Rows are points. Two turns around zero, p and q, are shown by what they do to some points. Write where each new point lands after one turn and then the other. Backwards means that the second turn is done in reverse. Each puzzle has new turns, and all numbers are rounded.
In the rows, 128 means zero.

Turn p:
[179 127] => [177 142]
[124 146] => [119 144]
[54 80] => [72 60]
[132 128] => [132 129]
[151 159] => [141 164]
Turn q:
[ 77 141] => [ 80 108]
[137 105] => [149 115]
[142  61] => [180  83]
[123 175] => [ 96 162]
[160 158] => [135 171]
Where do these land?
p, then q: [ 87 161] => [ 77 114]
q, then p: [142  72] => [182 107]
p, then q: [155 151] => [125 163]

Turn p:
[118  85 174 133] => [ 95  93 149  91]
[ 94 124 164 113] => [ 80 126 119 112]
[104 173  91 154] => [128 167 136 183]
[177 110  96  50] => [182 100  53 106]
[174 172 106 161] => [181 175 152 138]
[101 104 136 157] => [102 107 159 139]
Turn q:
[148  79 143 105] => [168 128  85 116]
[144 126 175 135] => [125  84 104 122]
[ 96 159  84 203] => [ 45 167 150 154]
[ 99 118 117  52] => [186 147 160  83]
[154 158 120 144] => [117 114 141 166]
Where do these land?
q, then p backwards: [130 115 123 173] => [ 90 145 130 106]
p, then q backwards: [106  75 113  44] => [163  94 211 165]
q, then p backwards: [100 173 168 177] => [ 73  83 170 132]
q, then p: [130 116 127  90] => [157 133 119 103]
q, then p: [164 149 156 178] => [108  85 163 168]
p, then q: [138 140  80 106] => [117 146 119 178]

Turn p:
[118 215 116 144  42 146 125 117] => [130 183 219 115 163 144  77 111]
[ 60 160 121 138 139 100 153 101] => [ 77 162 123 175 126 148  92 146]
[149 150  98 108 139 100  86 122] => [117 100 158 136  93  97 114 102]
[153 115 105 110 103 133 122 169] => [167 106 158 125 135 105 144 145]
[149 157 156 173 148 154 140 145] => [ 98 113 129  93 173 157 143 113]
[126  95 139 108 136 185 140 188] => [153 129 111 118 176  95 187 155]
[158 114 120 142 102 107 153 172] => [159  92 155 121 137 153 139 163]
[128 103 125 117 158 111  80 102] => [116 115  98 120  82  94 118 112]
[131 109 128 114 157 139 146  85] => [135 134  84 151 119 136 132  96]
[139 104 204 112 145 112 128  90] => [119 156  88 101  76 162 165 111]
[ 95  86  97 141 140 120 135 117] => [136 119  85 153 126 117  98 156]
Turn q:
[ 93 124 129  87 111 131  83 189] => [102 135  99 143 169 129 108 200]
[142 147 133 140 189 152  88 105] => [179 137 137 126 152  70 120 112]
[150 148  92 181  97 162 127 112] => [172 109 142 182 122 159 143 100]
[137 115 134  98  93  71 101 151] => [ 75 168  99 136 137 134 159 150]
[ 88  77 180 117 159 101 165 123] => [ 90 103  94  56 100 107 108 122]
[136 140 142 128 170 126 151 141] => [113 120 153 113 135 101 104 109]
[179 123  88 183 109 138 145 111] => [147 100 154 171 113 145 174  83]
[142  99 110  94 134 164 186 129] => [121  89 183 101  97 137 136 156]
[ 85 130 136  86 128 102  86 129] => [124 167  90 100 158 129 120 165]
[ 88 153 128 138 133 119 153 109] => [138 132 124 100 133 159  97 103]
[166 152 137 156  85 144 122 109] => [148 146 132 181  92 140 136 109]
Where do these land?
p, then q: [141 137  45 127 129 116  78 119] => [116 153  55 127 124  99 180 112]
p, then q: [146 146 158 129 129 113 162  91] => [178 119 143 139 101 143 111 137]
q, then p backwards: [114 115 107  82 132 114 151  93] => [144 129 182 143  97 126 117 148]
q, then p: [118 133 155 154 179 120 122 128] => [121 115 120 143  73 118 108 112]
p, then q: [136 116 139 132 139 191 105  97] => [148 168 162  92 148 135 157 115]
p, then q: [135 148 163 132 116 123 172 225] => [ 77  70 158 107 108  96  62 140]
q, then p: [111 135 133 165 105 141 168 152] => [148 145  92  95 136 101 100 129]
p, then q: [101 124 132  82 104 123  45 118] => [ 81 205 103 139 127 165 131 117]
q, then p: [150  98 119 150 119 111 149 130] => [148 151 102 145 133 149 115 142]

Turn p:
[124 117 149 120 137 131 127 168 121 124 121] => [137 128  99 106 139 123 139 111 131 120 148]
[139 114 122 132 121 112 169 114 118 142 102] => [156 143 126 148 119 134  89 111 117 135 125]
[154 138 134 129 106 127 114 137 160 140 103] => [145 102 154 105 118 102 110 129 129 122 137]
[105 149 113 116 154 100 139 125 134 109 134] => [ 95 149 120 114 126 147 120 137  97 123 120]
[120 138 125 110 135 161 125 129 140 161 135] => [104 136 127 130 120 104 121 133 167 123 135]
[133 119 129 144 143 111 135 134 130 121 139] => [128 129 125 117 137 141 131 112 119 140 112]
[108  95 134 121 118 139 142 133 134 136 109] => [138 128 103 145 147 104 110 125 128 134 141]
[124 129 148 121 142 120 116 117 117 118 133] => [120 132 128 135 128 128 151 117 115 112 124]
[144 140 128 131 108 150 131 122 152 111 133] => [133 103 145 123 139 131 116 148 143 111 118]
[105 136 137 135 120 130 109 131 111 124 152] => [122 142 134 130 142 132 164 142 131 131 136]
[132 130  99 126 126 110 118 106 105 121 154] => [111 128 144 149 114 161 142 135 118 148 127]
[148 132 117 151 126 144 110 120 115 130 122] => [146 115 134 132 105 128 144 138 141 137 113]
Turn q:
[148 112 138 127 130 137 128 138 138 138 119] => [121 116 141 147 122 112 130 121 132 116 129]
[130 116 103  93 143 141 143 100 119 125 129] => [124 141 129  98 123 127 121  83 118 117 139]
[117 133 137 115 114 140 136 137 126 146 139] => [111 110 116 118 127 133 139 127 137 121 116]
[116 110 104 133 138 125 142 117 140 141 117] => [127 114 119 123 125 120 116 115 106 135 155]
[136 135 128 126 140  98 145 136 136 131 130] => [120 141 109 136 134 108 111 132 138 135 134]
[134 124 114 131 104 130 131 140 141 108 131] => [139 113 144 122 148 131 119 132 147 130 137]
[119 117 142 135 141 139 144 125 143 116 138] => [131 130 123 128 114 128 143 131 141 122 156]
[115 178 129 133 129 106  31 128 122 120 140] => [134 169 158 112 157 125 156 185  91 156  74]
[125 130 131 136 131 135 140 140 118 124 114] => [122 124 130 139 115 143 120 127 135 136 131]
[135 120 127 137 140 142 148 140 112 135 135] => [124 122 119 145 119 135 136 105 140 138 132]
[124 159 140 126 119 136 106 120 129 122 115] => [133 135 143 113 113 133 127 152 125 128 102]
[120 108 139 128 126 109 128 130 118 123 121] => [122 136 122 145 138 140 121 134 120 113 138]
[146 123 131 144 109 125 143 115 123 136 136] => [154 114 112 139 130 125 123 119 135 118 120]
Where do these land?
q, then p backwards: [118 140 118 125 128 119 125 111 114 138 143] => [119 122 131 144 146 118 135 142 126 116 122]
p, then q: [131 151 115 146 129 133 133 139 103 109 143] => [114 105 146 118 109 127 127 114 154 133 124]
p, then q backwards: [102 117 143 148 113 129 125 145 133 143 121] => [138 133 110 135 137 107 118 123 148 120 154]
q, then p: [116 142  99 124 132 132 133 137 119 124 116] => [116 135 132 143 118 104 137 125 143 128 141]
p, then q: [125 117 107 130 140 128 155 132 107 117 149] => [131 104 143 113 106 127 140 117 116 151 126]
p, then q: [141 141 108 137 129 147 139 126 132 137 133] => [119 108 149 125 127 115 128 146 127 122 127]
q, then p: [131 132 108 119 124 153 125 143  98 129 147] => [124 138 122 154 121 102 106 125 137 113 110]
p, then q: [133 126 175 103 147 131 124  99 162 122 109] => [149 176 131 134 139 156 105 147 113 115 153]
q, then p: [116 129 129 118  98 120 122 140 144 123 132] => [112 118  99 114 136 123 131 116 125 125 133]
q, then p: [141 105 141 133 150 123 105 106 156 120 121] => [143 140 146 113 141 167 145 115 115 117 129]
q, then p: [136 137 120 128 136 117 133 152 123 140 140] => [120 144 129 124 121 110 118 128 121 147 119]
q, then p: [150 101 164 130 127 113 130  94 150 125 107] => [147 103 142 109 141 169 153 138 102 124 124]
p, then q: [125 126 137 122 113 119 116 141 124 137 104] => [136 140 113 132 152 122 131 119 139 123 116]
